Each row of a before or after table is a point. The points were changed in one or more steps. Then noise was added and the rows were shuffled. The steps act on how far a point lies along the listed directions, d1 being the first. Write out the steps. A step turns or swaps two directions, mirrors them in a line or flattens them onto one, adds a multiple of one to another, or multiplies one. Angles are multiples of 10 degrees, from the lower direction toward the higher: turns from -170 to 170, lines from 10 to 170 but not 90. Use the fewest steps. Two steps may share a direction if one is a turn and the other turns, adds or multiplies; they go together, in the order done. Otherwise the lowest direction goes first.
In the rows, 128 means zero.

Directions:
(1): [161 85 125]
(2): [102 111 84]
(3): [94 100 159]
Before:
[168 105 92]
[174 139 144]
[121 120 152]
[105 107 145]
[135 171 140]
[98 125 152]
[190 125 99]
[132 102 139]
[208 124 72]
[158 119 116]
[169 112 82]
After:
[160 123 120]
[219 132 92]
[92 121 143]
[197 129 112]
[117 119 147]
[179 141 151]
[101 105 137]
[174 109 99]
[175 116 93]
[130 99 134]
[139 173 147]
Steps: add 0.3 times d3 to d2

Directions:
(1): [174 102 156 111]
(2): [124 115 92 79]
(3): [154 183 126 113]
(4): [160 120 86 159]
Before:
[148 160 148 103]
[132 105 88 102]
[139 124 127 167]
[156 69 102 39]
[178 75 144 155]
[115 89 136 98]
[83 110 104 127]
[122 92 136 97]
[132 150 131 109]
After:
[140 85 124 107]
[167 156 138 109]
[142 144 134 111]
[135 82 123 105]
[160 91 99 184]
[118 134 125 165]
[165 70 61 68]
[119 110 88 104]
[81 110 130 107]
Steps: turn d1 and d4 by 50 degrees

Directions:
(1): [155 143 115 123 196 124]
(2): [126 88 130 76 132 90]
(3): [63 153 103 118 142 118]
(4): [158 154 75 118 98 108]
(5): [121 78 82 147 136 154]
Before (13 x 6):
[94 88 121 110 89 137]
[126 137 100 95 131 88]
[115 151 131 129 107 121]
[52 148 72 103 142 116]
[178 115 88 166 55 140]
[151 111 160 39 122 74]
[101 114 107 100 139 115]
[176 159 142 140 181 150]
[106 102 106 119 141 128]
[102 170 122 129 82 108]
[123 120 96 90 70 105]
[90 125 164 119 147 113]
[85 131 106 80 124 98]
After:
[121 78 146 138 144 137]
[154 120 156 112 127 116]
[109 200 109 134 63 99]
[130 114 111 142 109 137]
[96 67 87 55 142 99]
[119 165 106 139 194 150]
[138 103 92 154 81 141]
[161 105 97 107 126 104]
[140 114 102 93 66 108]
[126 110 163 102 78 124]
[167 74 121 101 109 122]
[217 86 137 127 107 140]
[159 103 138 105 124 117]
Steps: turn d3 and d5 by 160 degrees

Directions:
(1): [146 150 110 124 190 122 153 123 184]
(2): [113 148 113 63 112 102 156 87 115]
(3): [110 159 102 163 156 132 164 135 70]
Before:
[155 135 119 222 195 155 115 154 151]
[167 129 110 111 212 147 141 139 249]
[107 123 115 126 136 134 123 135 114]
[170 143 115 113 190 124 125 145 223]
[153 142 117 154 181 125 133 131 167]
[127 142 111 90 141 124 145 98 141]
[137 138 109 134 164 108 177 134 141]
[148 134 141 116 133 136 128 113 128]
[142 120 127 123 163 137 106 143 190]
[151 110 143 173 153 144 106 146 200]
[115 145 118 136 129 126 144 123 93]
[137 133 137 157 170 141 144 145 137]
After (12 x 9):
[113 114 122 129 135 137 111 140 128]
[129 122 136 165 128 140 113 147 124]
[126 143 110 76 157 115 137 109 169]
[124 147 107 146 165 142 147 126 117]
[169 103 146 107 135 127 86 105 232]
[135 128 128 73 122 109 135 87 198]
[143 140 137 123 139 136 133 114 116]
[155 135 124 118 164 114 126 114 187]
[145 115 152 118 148 134 125 131 175]
[147 159 87 64 207 125 179 103 216]
[149 120 124 154 164 118 152 151 163]
[153 169 95 76 187 104 159 116 195]
Steps: turn d2 and d3 by 100 degrees

Directions:
(1): [89 96 103 177 156 149 119 139 186 111 125]
(2): [128 94 80 84 121 161 170 106 124 106 163]
(3): [90 101 143 155 149 103 127 114 83 154 187]
(4): [122 172 115 151 86 136 166 136 161 178 161]
Before, 11 rows:
[63 70 104 157 149 143 169 111 106 158 219]
[114 119 150 141 170 138 76 142 171 113 90]
[160 167 134 109 85 137 185 107 117 154 152]
[94 87 117 184 171 144 116 124 152 121 143]
[133 116 132 119 132 122 114 158 133 118 84]
[120 173 56 99 86 167 197 118 183 136 171]
[159 107 126 97 115 127 131 118 70 112 137]
[103 133 77 142 99 139 194 105 146 149 197]
[145 118 141 114 131 179 140 129 162 113 124]
[106 128 116 177 133 103 123 129 140 165 116]
[72 98 75 160 113 169 196 104 169 167 201]
After (11 x 11):
[107 99 112 173 163 155 116 127 168 112 122]
[129 110 146 128 138 170 142 123 144 121 146]
[155 165 132 108 87 135 187 107 114 155 160]
[104 113 153 148 173 130 71 136 161 117 103]
[92 111 67 146 104 184 195 112 194 156 169]
[117 140 72 133 89 149 192 113 162 141 176]
[122 108 135 129 140 112 112 155 119 125 101]
[106 100 88 128 127 173 169 127 159 129 152]
[116 137 113 171 134 109 122 132 150 160 103]
[103 160 64 113 95 159 196 114 164 146 197]
[162 113 127 96 109 128 131 123 77 110 131]
Steps: multiply d3 by 0

Directions:
(1): [165 170 149 139 67 108 131 160 82 131 141 150]
(2): [127 172 145 161 158 102 123 98 151 165 189 125]
(3): [88 154 120 147 144 110 154 188 121 114 125 66]
(4): [96 125 158 162 120 193 129 102 85 100 155 118]
Before (14 x 12):
[135 122 145 106 116 113 138 148 108 123 120 138]
[73 151 111 125 184 112 133 124 160 150 149 88]
[74 159 120 202 158 137 169 165 130 115 172 53]
[134 91 115 95 98 99 138 166 127 131 60 137]
[102 144 105 126 146 136 150 177 113 95 84 92]
[122 162 123 161 167 93 130 142 153 147 161 116]
[83 129 105 130 235 86 131 98 205 134 115 56]
[104 116 94 126 172 102 153 155 181 121 144 70]
[117 121 138 138 67 175 127 173 75 92 106 107]
[91 152 146 167 161 123 135 146 128 140 195 72]
[85 157 125 158 126 121 144 202 79 99 120 76]
[133 110 139 135 115 153 128 147 95 90 103 108]
[108 95 78 72 191 89 124 162 201 127 81 104]
[140 99 112 103 124 157 135 128 102 95 99 118]
After, 14 rows:
[135 123 122 118 72 139 126 185 98 107 90 112]
[68 126 118 145 232 114 131 87 186 121 126 52]
[116 161 130 168 165 107 131 136 143 140 166 112]
[145 100 108 98 125 148 137 134 107 99 95 119]
[93 159 118 150 130 103 144 209 91 107 111 78]
[116 88 131 113 94 133 138 152 103 117 73 131]
[70 152 113 128 183 120 132 121 154 148 152 88]
[132 122 147 111 113 119 137 145 106 121 124 136]
[78 93 104 102 183 149 125 138 162 101 106 94]
[91 114 104 138 170 126 154 147 165 110 153 67]
[102 154 137 157 165 102 135 155 142 149 186 74]
[102 144 104 127 145 137 149 178 112 98 83 91]
[90 162 108 186 161 105 169 178 150 128 159 59]
[144 112 129 124 119 132 130 156 108 97 93 112]
Steps: multiply d4 by 0

Directions:
(1): [147 150 173 121 147 123 140 177 138 112 114 58 118 175]
(2): [152 100 94 127 95 132 105 166 97 152 97 87 183 100]
(3): [138 135 75 199 117 90 125 102 120 99 107 104 99 153]
(4): [75 129 129 125 139 102 204 114 111 105 126 98 162 95]
Before:
[141 101 60 170 98 94 131 123 91 120 87 61 156 117]
[128 111 145 89 122 170 103 188 107 160 117 118 165 120]
[157 123 159 59 123 174 91 207 113 149 144 103 161 127]
[138 123 80 182 114 118 103 109 119 104 129 137 122 147]
[152 124 130 148 107 136 85 133 150 156 144 127 123 143]
[102 84 122 109 123 135 154 97 115 155 132 153 174 61]
[154 114 108 159 103 140 75 119 136 140 135 153 87 143]
[144 115 106 164 118 126 78 97 133 140 140 180 112 124]
[92 114 154 89 151 112 189 174 120 142 114 85 191 92]
[162 136 60 212 130 78 133 103 108 93 90 106 130 143]
[121 124 102 154 138 110 111 89 144 132 140 173 72 144]
[178 142 120 182 144 136 74 91 164 124 142 193 60 184]
After (12 x 14):
[208 121 94 182 116 145 38 124 143 148 120 167 95 169]
[74 131 175 86 170 107 209 150 137 125 132 109 157 108]
[90 93 135 109 134 133 167 83 125 145 144 168 156 68]
[136 120 76 180 111 115 106 113 115 105 125 131 131 141]
[154 141 63 212 135 75 146 98 110 86 94 108 128 142]
[106 111 147 88 127 160 134 182 100 151 117 107 177 107]
[136 121 156 57 127 163 122 205 103 141 140 85 181 111]
[150 105 93 163 106 127 75 110 123 148 130 164 132 112]
[108 113 73 170 115 79 174 102 95 101 97 64 150 113]
[149 114 119 146 100 134 92 142 138 160 133 110 146 128]
[158 102 94 157 89 138 75 134 119 147 123 130 116 128]
[142 117 90 155 125 118 84 105 139 146 132 167 80 144]
Steps: turn d2 and d4 by 40 degrees

Directions:
(1): [99 113 139 178 162 95 81 116 106 140 194 167 131 92 109 130 136 100]
(2): [137 134 173 145 98 105 100 59 156 73 100 118 110 133 80 107 113 125]
(3): [87 202 147 125 121 165 126 111 153 111 149 127 154 106 147 125 197 148]
(4): [134 118 122 127 130 108 117 173 138 109 86 134 160 49 134 57 125 138]
(5): [169 131 86 124 153 168 104 141 74 82 133 130 108 144 77 108 173 140]
(6): [99 175 110 100 141 105 120 111 89 161 72 135 88 83 99 170 121 137]
Before:
[144 82 89 120 145 98 105 221 120 182 124 150 133 95 168 125 72 119]
[108 129 104 110 160 120 114 171 87 151 93 119 101 64 113 129 108 124]
[135 175 146 158 134 152 123 83 134 81 179 121 123 184 121 148 189 135]
[152 116 108 140 181 150 90 159 67 114 120 156 115 113 90 120 131 143]
[123 114 147 162 123 139 105 68 136 87 223 128 132 208 99 127 199 137]
[117 125 96 140 155 90 82 114 41 173 124 141 89 97 74 174 122 93]
[128 163 133 105 118 163 165 148 193 111 141 101 179 138 191 106 157 140]
[167 91 101 104 128 135 171 169 125 144 77 107 115 129 145 121 84 141]
[125 119 150 126 116 89 141 143 156 118 107 133 145 91 150 71 107 123]
After, 9 rows:
[156 109 110 143 183 151 94 164 66 113 124 154 115 114 91 117 134 144]
[119 121 143 152 125 133 103 64 128 92 214 130 124 198 93 131 199 136]
[113 122 103 116 158 125 113 173 92 146 101 117 108 70 120 121 110 123]
[133 180 142 155 134 150 125 83 130 79 172 121 122 180 118 150 187 136]
[124 171 130 98 121 157 164 143 186 119 129 104 175 130 187 110 159 142]
[146 83 88 120 150 101 108 224 122 182 124 151 134 96 170 126 68 120]
[166 90 105 102 129 138 174 168 129 145 77 110 114 126 146 124 87 139]
[120 116 101 147 153 94 85 121 48 164 138 140 99 105 85 166 123 90]
[126 119 148 123 117 88 143 142 155 121 105 131 143 91 148 70 107 124]
Steps: multiply d6 by 0.7

Directions:
(1): [122 157 163 108 116 147 123 77 126 68 90 182 134 94 127 125 172 104 74 159 100 114 119 159]
(2): [114 103 137 138 143 125 73 92 116 132 153 116 83 150 195 162 172 134 164 102 118 93 100 179]
(3): [140 71 104 52 110 192 119 84 121 173 139 127 112 98 113 126 151 115 152 157 133 151 144 105]
(4): [139 101 120 166 54 79 122 105 158 115 132 146 132 68 127 87 127 115 172 112 170 129 153 161]
(5): [161 97 127 125 136 94 106 186 98 85 116 91 70 85 119 153 148 66 115 128 106 136 143 101]
Before:
[128 149 143 183 107 68 137 139 147 131 129 112 149 133 124 92 96 141 155 109 161 139 145 131]
[137 83 97 115 132 131 108 159 132 180 147 80 114 137 124 121 122 125 169 125 143 149 144 98]
[84 178 163 132 212 147 79 79 97 104 136 125 98 195 199 183 185 147 83 123 56 71 59 189]
[111 120 135 179 103 66 84 133 132 105 144 124 92 130 184 134 144 129 166 88 125 81 123 189]
[128 97 133 145 98 110 75 112 139 149 156 114 101 129 164 142 151 134 176 109 133 114 132 180]
[118 117 157 153 102 121 99 74 131 80 122 148 115 91 140 118 173 108 116 131 135 98 105 177]
[113 138 154 165 132 91 108 115 127 68 104 137 101 102 149 144 183 129 107 118 106 87 135 153]
[130 163 156 160 161 116 135 185 119 98 119 137 119 145 114 159 111 106 88 121 110 128 129 123]
[145 138 139 136 91 103 131 126 141 93 109 175 132 92 105 111 148 108 102 139 128 105 148 160]
[112 104 97 202 102 78 135 189 165 190 165 75 118 166 135 135 81 176 205 61 183 129 133 149]
[130 139 150 153 120 98 111 106 134 74 112 149 128 98 132 130 179 89 94 127 121 119 136 152]
[114 136 139 136 106 115 124 83 156 88 137 156 119 92 142 116 160 122 125 126 126 96 122 163]
[142 158 138 109 166 153 151 128 117 105 100 151 127 137 133 142 151 118 75 148 109 135 143 123]
[152 120 132 115 100 133 136 122 126 110 105 140 121 77 144 116 145 91 114 163 122 137 134 133]
After (14 x 24):
[134 129 151 147 93 118 135 111 134 69 100 149 137 67 90 98 144 94 86 149 138 124 127 135]
[108 178 156 163 158 137 142 144 138 126 130 158 152 175 127 147 103 144 100 118 123 119 116 145]
[123 159 148 151 112 112 141 97 150 89 106 166 167 107 109 107 155 110 84 137 134 130 142 143]
[141 192 148 112 193 119 153 199 88 55 81 108 116 115 76 150 129 75 8 168 50 139 121 74]
[140 146 123 164 85 62 155 197 141 89 106 132 140 88 89 94 87 104 113 124 133 132 165 113]
[132 142 141 138 91 113 125 100 148 108 119 183 140 110 122 111 152 128 114 134 133 95 137 180]
[132 94 95 198 103 60 137 226 153 167 152 59 100 140 116 140 81 143 191 67 173 140 148 123]
[127 137 147 185 114 62 113 132 138 129 137 101 125 135 150 108 116 135 167 98 153 127 137 149]
[118 166 148 158 117 101 158 130 145 76 87 156 154 95 95 109 142 139 79 139 120 114 155 117]
[158 113 123 132 85 100 129 179 139 125 121 111 126 87 84 113 108 101 128 138 135 158 172 110]
[133 135 133 117 96 151 146 87 142 132 113 158 149 101 152 103 137 124 124 163 134 130 125 150]
[129 135 136 131 102 105 139 115 151 75 124 150 119 72 115 111 148 101 108 135 124 112 138 135]
[130 94 97 116 127 140 122 149 143 191 146 92 134 146 115 110 109 141 167 128 150 152 144 98]
[130 160 140 112 168 161 144 105 122 117 107 158 131 154 153 144 156 136 88 142 113 124 133 143]
Steps: turn d2 and d5 by 140 degrees

Directions:
(1): [143 136 156 161 90 110 213 105 116 148 125 139 132 183 160 131 118 120 97 143 73 120 181 165 113 179 156 142 121 130 153 167]
(2): [91 130 143 149 161 134 145 119 112 135 117 93 96 134 149 158 75 137 138 216 186 166 146 123 132 147 160 148 155 166 84 89]
(3): [134 114 133 110 55 127 131 183 114 104 117 57 125 120 142 100 129 127 116 75 138 175 130 120 87 158 172 104 85 150 91 100]
Before (13 x 32):
[142 136 138 151 142 123 149 82 139 151 132 186 137 150 129 146 141 118 119 150 92 79 138 145 147 124 107 147 145 107 165 158]
[129 125 127 113 120 133 103 149 123 116 126 96 114 98 123 124 135 118 115 111 144 136 110 123 120 124 131 123 119 137 108 112]
[127 131 137 146 156 121 131 106 134 143 128 166 136 135 127 137 144 128 135 154 103 108 124 129 151 112 114 141 141 125 156 143]
[114 125 128 131 164 129 101 106 136 122 127 152 130 114 109 122 124 125 146 145 137 113 114 122 145 108 110 136 141 123 142 122]
[145 118 125 116 107 123 118 142 140 126 135 123 133 120 128 109 147 129 126 99 116 130 118 131 118 121 128 124 108 128 132 125]
[115 140 134 135 178 135 120 115 130 130 130 140 108 129 126 161 99 144 143 189 169 142 122 105 151 126 125 155 164 144 102 107]
[107 125 120 119 134 127 112 149 130 121 113 101 113 113 120 122 117 131 141 130 164 147 127 112 134 128 137 129 123 141 106 99]
[142 133 129 141 128 122 148 120 129 129 121 139 129 148 132 131 134 118 126 118 111 119 147 135 136 147 136 128 128 127 138 146]
[117 138 130 144 171 130 135 98 137 137 146 159 123 134 131 151 112 122 126 175 134 112 135 138 153 118 110 143 160 134 137 130]
[149 120 145 145 113 118 168 115 131 129 131 149 130 155 139 133 133 127 115 137 98 101 148 151 116 148 125 131 116 117 151 150]
[122 130 131 128 122 130 140 136 120 129 120 107 111 132 138 137 118 139 132 132 140 144 129 111 123 141 141 130 138 143 113 114]
[131 124 124 116 121 131 124 146 118 120 129 118 130 118 135 130 122 137 136 122 153 142 121 125 126 141 144 112 117 134 110 107]
[137 117 129 127 98 122 143 128 124 129 124 126 139 127 131 112 143 120 117 94 103 129 130 137 124 139 123 117 111 122 133 129]
After:
[149 137 144 156 104 110 194 112 120 137 117 138 131 178 151 128 130 115 110 126 81 120 175 153 124 177 155 135 122 133 147 165]
[122 120 114 95 141 144 56 160 129 107 130 92 113 66 105 122 140 122 133 103 175 141 81 104 129 95 114 117 124 137 96 92]
[109 140 119 127 224 144 83 102 140 130 136 163 107 111 107 171 102 149 160 204 186 124 98 92 171 93 96 160 186 137 107 101]
[98 122 101 103 168 137 61 153 140 114 120 107 110 84 101 127 123 136 160 131 194 142 94 90 152 92 112 124 132 136 97 80]
[121 132 130 131 132 130 138 126 122 134 125 119 112 131 136 141 117 137 134 140 140 137 130 114 128 137 134 135 142 141 120 118]
[106 121 114 115 184 139 57 117 143 110 127 146 127 86 95 121 130 130 161 139 165 116 85 100 153 83 94 128 147 124 129 103]
[143 114 122 108 97 124 109 155 139 119 133 110 134 113 128 103 145 131 128 90 128 139 112 126 114 121 133 118 98 131 121 114]
[162 124 169 172 68 100 245 99 116 147 129 152 134 205 171 136 125 121 88 147 45 99 200 187 97 200 156 142 105 123 168 184]
[143 119 137 133 74 116 168 132 120 130 121 119 139 141 143 109 143 118 105 89 89 135 146 147 110 162 140 117 103 124 133 136]
[127 122 115 109 136 133 101 147 121 116 130 121 129 105 126 131 124 140 144 122 164 140 105 114 132 127 133 108 124 133 105 100]
[116 143 132 149 177 130 143 85 138 143 147 172 124 139 131 157 110 119 123 184 126 106 136 143 158 117 105 150 165 131 145 136]
[128 131 142 152 143 116 147 106 131 144 126 165 137 147 134 133 144 128 129 155 92 110 135 136 145 121 122 144 138 126 158 149]
[154 140 160 174 103 111 209 74 129 162 126 186 139 191 155 143 135 112 96 152 55 80 176 171 132 165 136 156 136 112 175 183]
Steps: multiply d1 by 3; add -0.7 times d2 to d3

Directions:
(1): [106 126 149 121 79 153 103 92 144 157 113 149 145 150 116 107 113 90 82 54 70 175 176 126 140 137 148 143 94 149 161 178 102 113 149 93 124 66 155 133 150 72 125 167 103 162 116 125]
(2): [187 82 112 93 105 93 135 118 107 143 155 137 144 168 113 174 107 107 80 94 153 155 107 94 176 140 139 149 152 121 35 126 132 132 136 131 193 108 109 126 145 114 150 89 114 78 114 88]
(3): [123 126 108 139 192 146 113 95 157 122 71 92 180 187 132 104 105 149 127 158 121 134 116 126 179 151 147 142 116 120 153 100 135 189 81 116 71 107 141 107 146 79 133 84 127 67 86 133]
(4): [73 168 160 97 149 142 161 114 117 102 113 115 85 101 134 147 95 150 93 113 119 154 130 93 102 163 113 177 93 117 113 90 154 172 144 96 155 133 139 124 167 126 157 173 214 87 181 113]
Before (9 x 48):
[114 124 162 118 42 98 160 142 104 134 184 176 87 59 119 145 146 107 117 65 97 135 169 133 59 102 121 114 142 139 118 179 97 33 197 124 183 142 112 167 105 178 106 200 115 241 168 116]
[25 181 163 153 180 168 118 131 166 119 85 86 112 85 152 98 132 158 182 173 99 109 125 143 86 124 118 126 89 130 231 113 146 164 96 105 45 141 138 112 140 120 118 153 179 129 150 149]
[71 143 178 120 101 139 124 115 157 127 87 141 115 125 116 106 132 117 117 95 86 138 163 123 86 118 137 135 91 173 181 176 121 111 131 99 140 121 141 133 142 120 132 168 130 167 117 130]
[138 148 126 120 124 121 155 146 129 124 136 117 128 128 138 124 117 145 138 163 153 140 95 138 123 135 105 144 136 123 129 97 160 126 125 124 111 156 132 134 146 143 110 140 153 131 152 134]
[90 150 169 95 90 136 142 83 131 108 136 139 86 121 152 147 92 101 78 80 115 173 151 109 123 165 129 181 84 117 118 130 130 144 175 111 163 104 157 138 163 125 153 169 185 113 159 120]
[164 121 127 113 84 88 155 144 98 141 198 150 84 84 131 165 130 102 127 89 144 142 126 136 89 93 109 109 145 126 73 149 127 83 178 127 189 121 105 149 130 151 145 160 96 177 150 121]
[197 81 102 133 108 67 130 198 96 126 213 124 125 133 130 155 156 150 164 176 190 74 78 133 137 105 100 92 194 112 34 111 130 90 115 186 183 174 90 146 76 192 134 74 97 139 134 101]
[73 165 138 145 184 129 147 125 161 102 94 112 94 116 155 105 132 150 134 173 127 134 127 115 103 138 97 143 86 118 141 99 146 176 93 122 102 148 149 111 135 122 142 165 185 102 154 139]
[133 125 124 119 181 136 122 110 143 106 99 100 168 159 141 113 95 158 126 164 127 141 113 120 162 159 130 139 130 127 128 92 165 190 98 110 90 132 123 97 135 87 140 97 153 65 104 133]
After, 9 rows:
[80 134 165 121 128 142 115 97 170 127 63 126 145 162 115 99 119 123 111 105 86 145 156 118 121 129 149 142 90 169 182 165 122 140 108 94 121 107 145 124 152 94 137 138 122 132 93 127]
[126 139 130 152 135 100 139 207 108 101 188 114 89 79 147 125 166 179 199 205 169 56 96 151 79 105 82 88 163 115 109 97 137 99 115 175 139 201 108 148 72 211 124 129 144 172 172 131]
[103 141 156 123 78 141 116 90 146 123 134 145 108 127 153 120 119 89 110 93 106 154 162 141 124 140 139 145 95 128 160 161 109 112 165 126 125 100 160 143 135 125 128 158 133 160 130 140]
[96 172 139 153 137 133 144 140 132 120 148 125 85 62 148 108 143 134 177 138 113 116 144 170 54 91 104 94 112 129 181 136 127 106 153 117 98 134 130 143 121 147 125 189 118 202 152 165]
[36 178 160 167 145 157 140 112 160 106 86 124 122 77 142 69 139 158 166 136 61 113 178 164 59 120 129 111 98 134 249 144 104 104 135 104 47 142 148 145 110 138 89 198 140 220 142 166]
[188 87 121 95 114 98 129 128 112 127 159 134 152 151 127 156 103 122 100 122 149 151 108 106 164 143 128 133 161 131 53 122 156 140 133 127 168 131 99 111 127 110 145 92 125 84 113 104]
[113 109 120 130 187 136 101 99 165 145 81 79 184 185 134 128 102 137 133 154 124 139 95 115 189 142 151 144 119 120 145 111 143 194 69 109 74 96 123 97 161 67 137 61 127 45 85 110]
[138 113 109 141 166 104 127 117 160 129 108 121 139 171 143 116 132 124 117 159 141 144 114 111 159 132 119 133 114 120 97 117 133 164 82 137 118 122 134 110 131 100 140 109 125 85 106 122]
[150 137 118 125 123 120 147 143 132 131 133 117 142 142 135 120 119 141 141 164 154 138 95 144 137 130 112 137 142 124 131 105 155 123 119 129 103 150 131 134 142 137 107 126 133 132 136 135]
Steps: flatten d1 and d4 onto the line at 10 degrees; turn d2 and d3 by -80 degrees
